Each row of a before or after table is a point. The points were changed in one or more steps. Then noise was added and the rows were shuffled. The steps act on how far a point lies along the listed directions, d1 being the first. What was done? A step turns or swaps two directions, mirrors them in a line or flattens them onto one, adds a multiple of one to another, or multiplies one. Angles are multiples of 10 degrees, from the lower direction toward the higher: turns from -170 to 170, lines from 10 to 170 but not 90. Use the fewest steps. Two steps may share a direction if one is a turn and the other turns, adds or multiplies; they go together, in the order done. Otherwise the lowest direction goes first.

Directions:
(1): [4.7 3.7 3.5]
(2): [-4.2  5.5 -0.1]
(3): [ 2.8  2.1 -6.0]
Before, 14 rows:
[[ 3.9 -5.2  4.2]
 [-7.1 -0.8  1.6]
 [ 1.7  8.7 -1.8]
 [ 9.7  0.0 -3.2]
 [ 1.3  1.8 -5.7]
 [ 4.5 -5.9 -0.4]
 [ 1.8  0.4 -0.8]
 [ 4.0 -1.0 -1.1]
 [ 5.2 -3.7 -2.5]
 [-2.9 -3.1 -2.9]
 [-8.4  1.1 -2.3]
 [-2.4  1.1 -7.1]
 [ 2.4  0.0  5.2]
 [-0.8 -3.8 -2.1]]
After:
[[-3.3  2.1  4.4]
 [-0.3  2.3  7.3]
 [-2.1  0.0 -0.1]
 [-5.9 -5.8  4.3]
 [-3.7  5.3 -1.9]
 [-1.8  6.2 -4.0]
 [ 7.1 -1.8  1.0]
 [-9.5  3.8 -1.6]
 [-0.6 -2.3 -4.8]
 [-0.1  3.1 -7.1]
 [ 3.5  3.3  2.5]
 [-3.2  2.2 -0.9]
 [ 1.6  4.1  0.8]
 [ 6.2 -2.0  5.8]]
Steps: multiply d1 by -1; turn d2 and d3 by -140 degrees

Directions:
(1): [ 1.6  0.8 -5.9  6.2 -0.9  6.5  1.9  2.4]
(2): [ 0.1  2.3 -0.4  2.1 -6.8  0.2 -7.2 -4.5]
Before (12 x 8):
[[ -0.9  -1.1   7.6  -7.7  -2.1  -7.3   0.7   0.1]
 [ -0.1   1.1  -1.2  -0.7  -0.8  -3.0   0.1  -1.0]
 [ -5.0  -0.5   5.9  -4.2   5.8  -7.6   1.5  -3.5]
 [  0.1  -2.7  -7.5   7.1  -1.8   9.1   3.9   3.9]
 [ -1.7  -2.4   7.2  -9.3   7.6 -10.1   1.9   4.2]
 [  0.9  -3.3   1.8  -3.1   7.4  -1.5   6.9   6.3]
 [  2.8   2.7  -1.9   5.4  -5.6   3.4  -4.8  -1.4]
 [  0.9   0.3   2.1  -2.9   1.9  -1.0  -0.4  -1.7]
 [  2.3   0.6  -1.3   4.5   0.4   1.2   1.4   3.3]
 [  0.1   2.6   1.2  -3.1  -3.2  -1.8  -1.6  -4.1]
 [ -2.6  -1.7   1.2  -3.2   7.4  -1.1   7.9   5.1]
 [  0.7   0.2   1.9  -1.6  -2.4  -4.1  -3.1  -2.8]]
After (12 x 8):
[[  0.9  -0.1   1.6  -2.9   1.0  -1.2  -1.2  -2.5]
 [ -3.9  -1.5   3.5  -5.1   6.6  -3.7   6.2   3.4]
 [ -2.0  -2.0   8.3 -10.2   4.9 -11.5  -1.7   1.4]
 [  2.4   0.5  -1.2   3.9   0.9   0.6   2.3   3.9]
 [  2.7   2.6  -3.3   6.7  -4.0   5.3  -2.8   0.2]
 [  1.1   0.4   0.9  -1.0  -2.8  -3.0  -3.9  -3.7]
 [  0.0  -3.2   3.9  -4.8   7.4  -3.7   5.6   4.6]
 [  0.7   2.6   0.2  -1.6  -3.7  -1.1  -1.3  -4.5]
 [ -0.8  -0.2   7.2  -6.4  -5.0  -6.8  -2.2  -1.4]
 [ -0.8  -3.8  -6.2   5.8   1.4   8.3   7.1   6.0]
 [ -0.5   1.4  -1.6  -0.2  -0.8  -2.7   0.2  -1.6]
 [ -4.8   0.2   6.3  -3.1   3.9  -8.6  -1.5  -5.7]]
Steps: turn d1 and d2 by -20 degrees

Directions:
(1): [ -1.4   3.1  -1.5  -4.3  -1.6 -10.8   3.7  -2.2   2.2  -1.3  -2.2   1.2
   6.5   0.9]
(2): [ 6.5  0.0  4.5  0.4  4.4 -3.0 -3.6 -7.2  0.1  0.6 -0.3 -4.9 -1.7  6.4]
(3): [ 0.7 -8.0  3.3  1.4  6.5 -5.8 -3.7  6.0  1.5  0.1  0.6  3.0  1.4 -3.1]
(4): [ 5.9 -4.2 -3.2  2.4 -0.6 -0.3  3.8 -6.3 -3.5 -5.4  2.8  6.6 -0.5 -2.9]
Before (9 x 14):
[[  5.7  -4.1  -2.5   2.1  -0.3   0.2   2.9  -1.1   0.4  -6.0   1.4   6.4
    0.4  -3.7]
 [  7.2 -10.0   5.0   5.0   5.9  -2.5  -3.3  -1.8  -2.6  -5.8   4.0   7.1
    0.0  -3.4]
 [ -1.3   4.9   0.4  -0.9  -1.4  -1.8   4.1  -3.6   1.0   1.3   1.2   1.6
    2.7   1.7]
 [  8.6  -4.7   1.6   1.7   5.2  -5.9   0.6  -6.4  -1.9  -3.4   3.3   3.5
    0.7  -1.6]
 [ -0.5  10.7  -3.6  -2.4  -9.3   1.8   4.4  -9.2  -0.8  -2.3  -1.1  -0.9
    0.5   3.2]
 [ -2.3   2.7  -2.3   0.3  -4.6   2.7   2.1  -0.1   1.3  -0.6  -0.4  -0.3
    2.3  -1.4]
 [ -0.7   1.1  -4.3   0.7  -4.6  -1.5   6.4   1.3  -2.7  -5.6   1.7   9.6
    3.3  -7.1]
 [  1.6   1.2  -2.7  -0.7   1.2 -11.5   3.9  -3.3  -1.5  -3.5  -1.2   4.6
    5.1  -0.6]
 [ -1.7  -0.9  -0.5  -2.2  -2.3 -11.2   3.0   2.6   3.0  -0.2  -2.6   4.7
    6.3  -2.1]]
After:
[[ -1.1   8.3  -2.7  -2.6  -8.3  -2.5   5.2  -5.7   1.0   0.1  -2.7  -0.6
    2.4   3.0]
 [ -6.2  10.2  -4.1  -3.4  -4.3  -3.0   4.0   1.0   0.1   1.0  -3.4  -2.0
    3.6   1.2]
 [ -2.8  -2.1   2.2  -2.5   2.2 -13.9  -1.3   4.6   4.1  -0.9  -1.9   4.0
    6.4  -2.3]
 [ -6.0   7.0   4.2   1.1  -4.1  12.7  -4.4   4.8  -0.4   3.3  -0.2  -6.5
   -3.3   2.1]
 [ -7.3   6.6  -0.5  -1.6  -3.2   7.0  -0.2   7.3   1.3   4.5   0.0  -4.1
   -0.3  -2.0]
 [  2.7  -0.9   1.7   0.3   1.2  -4.8  -1.4  -1.9   2.2  -1.1  -0.8  -0.9
    3.5   1.2]
 [ -1.7   5.3   2.5  -1.8   0.0   2.7  -2.6   3.9   4.8   2.0  -3.1  -6.0
   -0.4   3.8]
 [ -2.3   2.0   1.5  -0.7   0.4  -4.8   3.4  -0.1   2.0   1.8   0.8   3.1
    3.9  -0.4]
 [ -0.2   9.2   5.5  -3.1   0.7  -5.8  -2.5  -1.4   2.3   2.5  -3.3  -6.6
    2.5   6.8]]
Steps: turn d1 and d2 by -160 degrees; turn d1 and d3 by 150 degrees; multiply d4 by -1

Directions:
(1): [ 3.1  2.8  2.4  4.9  3.4  3.9  1.4 -4.3  5.9  2.3 -2.4  1.1 -3.1 -2.9
 -5.5  3.4 -8.9 -0.7  2.3  1.0 -7.1 -3.4 -1.1  6.0]
(2): [ 0.2 -4.1 10.7 -3.2  1.9 -0.3 -2.2 -2.6  0.5 -4.5 -2.9 -5.8 -6.0  0.3
 -4.1  0.9  4.4 -0.9  8.0  0.3  1.6 -1.9  3.3 -3.5]
(3): [ 7.7 -1.8  0.6  6.6  4.6 -1.6  2.7  8.2  4.8 -3.6 -6.0  5.1  4.1 -0.8
 -2.4 -2.2  2.8  1.0  0.8  2.7  2.4 -0.5 -2.2 -5.1]
Before (14 x 24):
[[  1.7   1.0   1.8   3.6  -0.1   1.6  -1.5  -2.5   0.8   2.4   0.1   0.4
   -1.7   1.3  -0.4  -0.2  -6.1   0.9   3.0   3.3  -3.7  -3.0   1.7   3.3]
 [  6.3   2.0   4.1   7.2   3.5   1.8   2.0  -0.4   7.4   1.4  -5.3   4.2
   -1.0  -3.2  -5.6   2.3  -5.9  -1.8   3.6   1.9  -4.8  -3.3  -2.2   2.2]
 [ -9.0  -4.4   9.8 -11.7  -5.2  -1.2  -4.5  -4.7  -9.9  -2.7   1.4 -12.4
   -8.2   3.8   0.4   0.8   8.5  -0.7   7.1  -3.5   5.0   0.5   8.7  -3.8]
 [ -4.2  -3.4   5.8  -7.7  -1.6  -1.0  -3.0  -3.2  -7.2  -0.4   3.2  -7.0
   -4.2   2.0   2.4   2.1   6.4  -1.9   1.7  -1.5   4.0  -0.1   4.8  -1.1]
 [ -8.5  -3.6   5.6  -9.8  -6.2  -4.8  -4.5  -1.4  -9.1  -0.7   5.8  -6.1
   -1.9   3.4   4.2  -0.8  10.4   2.2   2.4  -3.1   5.7   2.2   4.3  -5.6]
 [ -3.0  -1.5   5.0  -4.2   0.0   1.1  -4.2  -3.6  -0.8   0.2  -0.2  -4.6
   -4.0   0.6   1.1   2.3   1.4  -1.8   3.8  -0.9  -2.0   0.7   4.3   0.6]
 [  2.2  -4.0   2.4  -0.3  -1.8   2.0  -2.4  -0.8  -1.3  -0.5  -0.3  -2.1
   -1.7   1.3   0.6  -3.8   3.8   0.0  -0.5   0.4   3.2  -0.4   4.2  -1.6]
 [ -0.7   3.4   1.8  -1.2   1.6   4.4  -1.2  -4.4   3.0   3.2  -1.5  -3.2
   -3.0  -2.7  -0.5   2.9  -7.0  -1.4   3.8   1.6  -6.0  -1.9  -0.2   4.3]
 [  2.0  -1.2   6.6   1.3   3.6   1.3  -1.7  -2.9   1.9  -1.2  -3.1  -2.0
   -4.7   0.0  -2.8   3.9  -2.1  -0.7   5.3  -0.2  -2.1  -2.8   0.5  -1.0]
 [ -1.9  -0.2   8.2  -2.7   1.8  -0.3  -0.7  -4.2   1.7  -0.8  -2.1  -3.4
   -5.6  -0.4  -5.1   3.1  -0.4  -0.4   3.3  -1.2  -3.2  -1.3   1.4   2.2]
 [  0.1  -1.4   3.5   0.4   1.0   2.5   0.2  -4.1   4.8   1.1  -4.9  -2.9
   -8.1   0.5  -4.9   3.1  -2.1   1.8   6.7   0.3  -4.0  -0.7   0.1   1.5]
 [  2.7   2.1  -3.8   4.1   0.2   2.3   0.9  -2.2  -0.4   0.7  -0.1   3.2
    0.9  -1.6   0.5   1.4  -5.4   0.7  -3.3   3.4  -2.7   0.2  -2.6   4.7]
 [-12.2  -2.4   4.1 -14.6  -6.7  -2.6  -5.8 -11.2 -12.8  -0.6   8.8 -12.9
  -10.0   5.0   3.7   0.5   9.7   2.1   4.7  -2.3   1.7   2.4   4.6   0.6]
 [ -3.2   0.8  -2.3  -2.9  -4.3  -0.8  -1.8   4.1  -4.5  -1.3   2.0  -0.6
    0.2   2.5   2.7   0.2   2.7  -0.8  -0.4  -0.7   4.9   2.1   0.4  -1.2]]
After:
[[ -0.2   5.1   4.5   2.6   3.1   5.7   0.4 -15.2   3.8   5.0   1.2  -4.4
  -12.0  -2.7  -8.6   7.1 -12.4   1.4   7.0   1.5 -14.8  -5.0  -1.1  13.6]
 [ -1.6  -2.2   0.0  -3.6  -2.7  -1.4  -2.0  -1.0  -6.4  -3.2   1.6  -2.3
   -0.4   0.9   3.5  -0.9   4.5   0.4  -1.2   2.2   4.4   2.5   0.4  -1.3]
 [  2.9   2.6   9.4   6.1   3.8   3.4   0.9  -5.8   6.9   3.2  -2.5   1.0
   -5.4  -4.0  -8.9   5.6  -9.4   1.2   6.5   0.9  -9.9  -5.5  -0.2   6.1]
 [ -2.5   0.0  -2.5  -0.4  -4.2  -1.1  -2.4  -0.6  -4.8   2.9   3.5  -0.2
    1.2   3.8   5.0  -2.3  -1.2   1.1  -1.1   1.7   0.6   0.0   2.5   0.9]
 [ -1.5   2.7  -1.7   0.6   0.5   2.7  -2.2  -3.4   1.8   4.6   0.8   0.4
   -0.7  -0.9   1.5   3.0  -5.4  -1.3  -0.7  -0.5  -6.2   0.4   1.4   5.3]
 [  2.4   2.5   3.3   3.2   3.5   4.5   1.5  -5.5   2.7   4.2  -0.7  -0.1
   -3.9  -2.4  -3.8   5.4  -8.0  -2.1   0.8   0.7  -6.4  -3.8   0.5   8.3]
 [  1.4   1.1   4.9   2.0   0.7   2.3  -0.8   1.3   2.4  -2.2  -2.8  -0.8
   -3.8  -0.2  -4.5   2.8  -2.3  -1.7   5.2   0.9   0.3  -2.0   0.4   0.9]
 [ -3.7   1.9 -10.2  -0.5  -4.4   1.3   1.2  -0.9  -0.6   5.9   1.3   1.7
   -0.6   2.0   3.3   0.6  -2.7   3.1  -3.4  -1.4  -2.2   3.7  -2.5   3.4]
 [ -5.6   3.1  -5.5  -5.9  -3.3   1.6  -2.5  -2.0  -3.8   3.9   3.4  -3.2
    0.9  -0.2   6.7   0.5  -1.6  -0.8  -2.1   0.1  -1.0   2.2   0.3   2.0]
 [ -2.5   1.7  -7.7  -1.6  -5.7  -3.1  -0.1   4.2  -4.8   2.6   3.7   4.4
    6.1   1.6   7.1  -2.5   3.7  -0.4  -6.4  -1.4   4.0   3.7  -2.2  -2.1]
 [ -3.8   4.6  -3.8  -0.7  -1.5  -0.4   1.5  -1.9  -0.3   4.4   2.6   2.4
    0.8  -0.2   0.7   1.9  -4.3   0.6  -6.4  -2.0  -4.4   1.3  -1.9   5.8]
 [  1.4   6.4   1.4   6.8   2.2   7.1   3.1  -7.0   4.8   6.7  -2.9   0.1
   -5.3  -3.4  -7.7   6.0 -16.0  -0.5   1.9  -0.7 -12.1  -4.5   0.9  11.7]
 [  5.0  -1.3   0.0   4.4   0.1   4.6  -0.6  -1.8   2.1   1.9  -1.4   1.3
   -0.9  -0.4  -1.2  -2.5  -2.5  -0.1  -1.9   1.3  -1.0  -1.9   2.0   2.5]
 [ -0.8   2.7  -6.8   1.8  -0.8   0.9   0.2  -0.2  -1.9   3.9   2.6   3.0
    3.0   1.0   4.3   1.7  -4.5   0.2  -5.3  -1.3  -2.0   0.9  -2.5   1.7]]
Steps: turn d1 and d3 by -30 degrees; turn d1 and d2 by -140 degrees
